Each row of a before or after table is a point. The points were changed in one or more steps. Then noise was added and the rows were shuffled. The steps act on how far a point lies along the listed directions, d1 being the first. What was done? A step turns or swaps two directions, mirrors them in a line or flattens them onto one, adds a multiple of one to another, or multiplies one. Angles are multiples of 10 degrees, from the lower direction toward the higher: turns from -170 to 170, lines from 10 to 170 but not 90. Use the fewest steps. Two steps may share a direction if one is a turn and the other turns, adds or multiplies; they go together, in the order done. Otherwise the lowest direction goes first.

Directions:
(1): [-0.40  0.55  0.14]
(2): [-0.54 -0.32 -0.29]
(3): [ 0.16  0.28 -0.61]
Before, 9 rows:
[[ 0.50  0.23  0.88]
 [-0.02 -0.09 -0.11]
 [-0.31  0.29  0.18]
 [-0.09 -0.17 -0.15]
 [-0.11  0.23 -0.16]
 [-0.25 -0.40  0.54]
 [ 0.23 -0.01  0.08]
 [ 0.03 -0.06 -0.12]
 [ 0.76  0.60  0.27]]
After, 9 rows:
[[-0.77 -0.05 -0.46]
 [ 0.15  0.00 -0.06]
 [-0.22  0.16  0.03]
 [-0.62  0.57  0.89]
 [ 0.26 -0.35 -0.34]
 [ 0.17  0.03 -0.02]
 [-1.47  0.50  0.46]
 [ 0.25  0.04  0.03]
 [-0.14 -0.32 -0.05]]
Steps: turn d1 and d2 by 140 degrees; add -1.5 times d3 to d1

Directions:
(1): [-0.62  0.10  0.07 -0.61 -0.13 -0.66  0.01  0.23]
(2): [-0.51 -0.41 -0.41  0.17  0.21  0.31 -0.59  0.39]
(3): [-0.01 -0.24 -0.41  0.30 -0.85 -0.07  0.40  0.28]
(4): [ 0.60 -0.08  0.36 -0.21 -0.10 -0.05 -0.30  0.80]
(5): [-0.24 -0.11  0.21 -0.52 -0.01  0.78  0.50  0.18]
(6): [-0.39  0.02  0.81  0.39 -0.45  0.14 -0.30 -0.12]
Before (11 x 8):
[[-1.15 -0.07  0.05  0.00 -0.15 -0.17  0.00 -0.12]
 [ 0.46  0.06 -0.02  0.11 -0.21 -0.29  0.13  0.01]
 [-0.11 -0.05  0.33  0.33 -0.27 -0.83 -0.47 -0.18]
 [-0.24  0.04  0.30 -0.33  0.41 -0.33 -0.45  0.16]
 [-0.03 -0.20 -0.56 -0.29  0.81  0.58  0.02 -0.01]
 [-0.40 -0.36 -0.53 -0.28  0.44  0.86  0.45  0.25]
 [-0.31  0.17 -0.30 -0.49  0.77 -0.25  0.02 -0.46]
 [ 0.07  0.41  0.22 -0.06  0.39  0.32 -0.03 -0.44]
 [ 0.59 -0.21 -0.57 -0.26  0.14  0.67  0.37  0.49]
 [ 0.15  0.15  0.12 -0.16 -0.16 -0.75  0.12  0.03]
 [ 0.72 -0.31 -1.17 -0.06  0.70  0.96  0.14  0.03]]
After:
[[-0.32  0.14  0.71  0.13 -0.65 -0.25  0.18 -0.29]
 [-0.21  0.03  0.40  0.18  0.51  0.85 -0.43 -0.25]
 [ 0.14 -0.22 -0.45  0.00 -0.09 -0.74 -0.08  0.12]
 [-0.30  0.21 -0.29 -0.41 -0.13 -0.55  0.78 -0.25]
 [ 0.01 -0.03  0.15 -0.26  0.11 -0.51 -0.34  0.50]
 [-0.45  0.15  0.37 -0.02  0.27  0.53  0.48 -0.50]
 [-0.62 -0.14 -0.05  0.09 -0.44 -0.30 -0.03  0.13]
 [ 0.22  0.16  0.23  0.25 -0.61  0.22  0.16  0.09]
 [ 0.24  0.01  0.10 -0.03  0.26 -0.05 -0.39  0.21]
 [-0.05  0.08  0.79  0.68  0.29  1.03 -0.37 -0.93]
 [-0.46  0.03  0.57  0.38 -0.23  0.47  0.11 -0.62]]
Steps: turn d2 and d4 by -80 degrees; turn d3 and d6 by -140 degrees; multiply d5 by 0.7

Directions:
(1): [ 0.12 -0.93  0.35  0.09 -0.30  0.32 -0.43 -0.13 -0.07  0.35 -0.18  0.52
  0.24  0.59]
(2): [-0.16 -0.07 -0.69 -0.16  0.04 -0.17  0.59  0.32 -0.05 -0.22  0.01  0.50
  0.92  0.29]
(3): [-0.47 -0.31 -0.19 -0.35 -0.44 -0.28  0.30  0.19 -0.31  0.39  0.39 -0.72
 -0.32  0.58]
Before (12 x 14):
[[ 0.02 -0.20 -0.44 -0.10 -0.04 -0.06  0.52  0.21 -0.07 -0.05  0.01  0.54
   0.62  0.38]
 [ 0.11 -0.06 -0.06  0.14  0.19  0.08  0.06  0.06  0.09 -0.28 -0.23  0.88
   0.68  0.06]
 [ 0.00 -0.32  0.08 -0.08 -0.20  0.14 -0.14 -0.07 -0.03  0.01  0.03  0.12
   0.16  0.23]
 [-0.10 -0.16 -0.03 -0.19 -0.23 -0.04  0.15  0.01 -0.15  0.34  0.09  0.13
   0.13  0.22]
 [ 0.02  0.60 -0.01  0.05  0.08 -0.27  0.13  0.02  0.01 -0.25  0.17 -0.70
  -0.61 -0.44]
 [ 0.00  0.13  0.21  0.16  0.25  0.21 -0.22 -0.05  0.09  0.00  0.08  0.08
  -0.05 -0.13]
 [ 0.14  0.42 -0.07  0.14  0.16 -0.07  0.19 -0.07  0.12 -0.14 -0.26 -0.23
  -0.17 -0.36]
 [ 0.04  0.02  0.17  0.03  0.07  0.06 -0.18  0.03  0.02  0.11 -0.12 -0.22
  -0.11  0.05]
 [ 0.09  0.04  0.28 -0.11 -0.05  0.20 -0.14 -0.06  0.14 -0.08  0.09 -0.35
  -0.53 -0.26]
 [ 0.00  0.14  0.04 -0.04  0.08 -0.04  0.06 -0.07  0.13  0.06  0.09 -0.11
  -0.03 -0.26]
 [ 0.21  0.49  0.54  0.47  0.49  0.23 -0.42 -0.44  0.11 -0.31 -0.19 -0.01
  -0.52 -0.95]
 [-0.06 -0.13  0.01 -0.11 -0.25 -0.11 -0.18  0.04 -0.12  0.02 -0.03 -0.13
  -0.20  0.20]]
After (12 x 14):
[[ 0.07  0.00  0.49  0.21  0.17  0.30 -0.47 -0.19  0.05  0.15  0.04 -0.07
  -0.34 -0.07]
 [-0.06  0.08  0.08 -0.13 -0.22 -0.16 -0.21 -0.01 -0.10  0.02  0.00 -0.35
  -0.45  0.00]
 [ 0.46  0.70  0.72  0.39  0.25  0.06 -0.56 -0.40  0.23 -0.24 -0.11 -0.60
  -1.09 -0.95]
 [ 0.09  0.06  0.45  0.08  0.06  0.13 -0.40 -0.10  0.06  0.21 -0.12 -0.46
  -0.49 -0.05]
 [ 0.35  0.21  0.25  0.28  0.18  0.11 -0.14 -0.20  0.20 -0.07 -0.45 -0.07
  -0.25 -0.40]
 [ 0.29  0.11  0.96  0.09 -0.07  0.39 -0.76 -0.38  0.25  0.09  0.03 -0.70
  -1.33 -0.61]
 [-0.20  0.01 -0.35 -0.28 -0.17 -0.20  0.47  0.15 -0.17  0.22  0.19  0.10
   0.33  0.18]
 [ 0.52 -0.06  1.76  0.77  0.22  0.71 -1.59 -0.99  0.16  0.27 -0.33 -0.37
  -1.67 -0.97]
 [-0.30 -0.28 -1.52 -0.39 -0.02 -0.38  1.49  0.75 -0.23 -0.37  0.09  1.16
   1.95  0.84]
 [-0.21 -0.56 -0.77 -0.16 -0.07 -0.10  0.67  0.41 -0.11 -0.23 -0.15  1.27
   1.61  0.77]
 [-0.14 -0.27 -0.11 -0.17 -0.24  0.04  0.06  0.06 -0.09  0.01  0.15 -0.11
   0.16  0.28]
 [ 0.11  0.08  0.22  0.07  0.09  0.05 -0.11 -0.15  0.16  0.08  0.03 -0.07
  -0.14 -0.29]]
Steps: turn d1 and d3 by 50 degrees; multiply d2 by 3
